Each row of a before or after table is a point. The points were changed in one or more steps. Then noise was added and the rows were shuffled. The steps act on columns, c1 being the first. What was done? A step turns or swaps two columns, mirrors them in a line or flattens them onto one, adds a multiple of one to another, or multiplies or shifts one. Angles are multiples of 10 degrees, from the lower column toward the higher: turns from -170 to 170, lines from 10 to 170 but not 90. Use the fewest steps. Two steps may share a column if one is a turn and the other turns, adds or multiplies; they go together, in the order done. Otherwise the lowest column goes first.

Before:
[[-2, 12, -15],
[-9, 22, -6],
[53, -30, 9],
[18, -5, -7],
[17, -3, -17],
[-8, 1, -21],
[-1, -1, 18],
[3, -34, 10],
[55, 24, -23]]
After:
[[-8, 19, -4],
[-10, 16, -11],
[24, 24, 7],
[-54, 26, -16],
[-12, -21, -5],
[5, -5, -13],
[-12, 61, 8],
[1, 0, 13],
[-8, -8, -11]]
Steps: turn c1 and c2 by 130 degrees; multiply c3 by 0.7

Before:
[[3, -5, -7, -1, -1, -3],
[1, 5, -7, 2, -4, -7],
[1, -1, -7, 1, 6, -7],
[0, 5, 1, 3, 20, -4],
[2, 5, -4, 2, -1, 10],
[-1, 4, -6, 3, 1, -7],
[1, 5, -6, -1, -3, -2],
[3, -7, 1, 0, 1, -2],
[-4, 2, -3, 1, 0, -3],
[-3, 5, 1, 1, -1, -4],
[2, 2, -7, -6, -3, 2],
[3, 2, 3, 3, 1, -4]]
After:
[[1, 0, -8, -1, -9, -2],
[3, -4, 1, 3, 3, -4],
[2, 3, -6, -6, -9, 2],
[1, 1, -8, 3, -12, -7],
[0, -5, -3, 3, 60, -4],
[3, 5, 5, 0, 3, -3],
[-1, 1, -7, 3, 3, -7],
[3, 8, -2, -1, -3, -2],
[2, -1, -6, 2, -3, 10],
[1, 5, -5, 0, 18, -7],
[-3, -5, -3, 1, -3, -4],
[-4, 0, -4, 1, 0, -3]]
Steps: mirror c2 and c3 in the line at 110 degrees; multiply c5 by 3
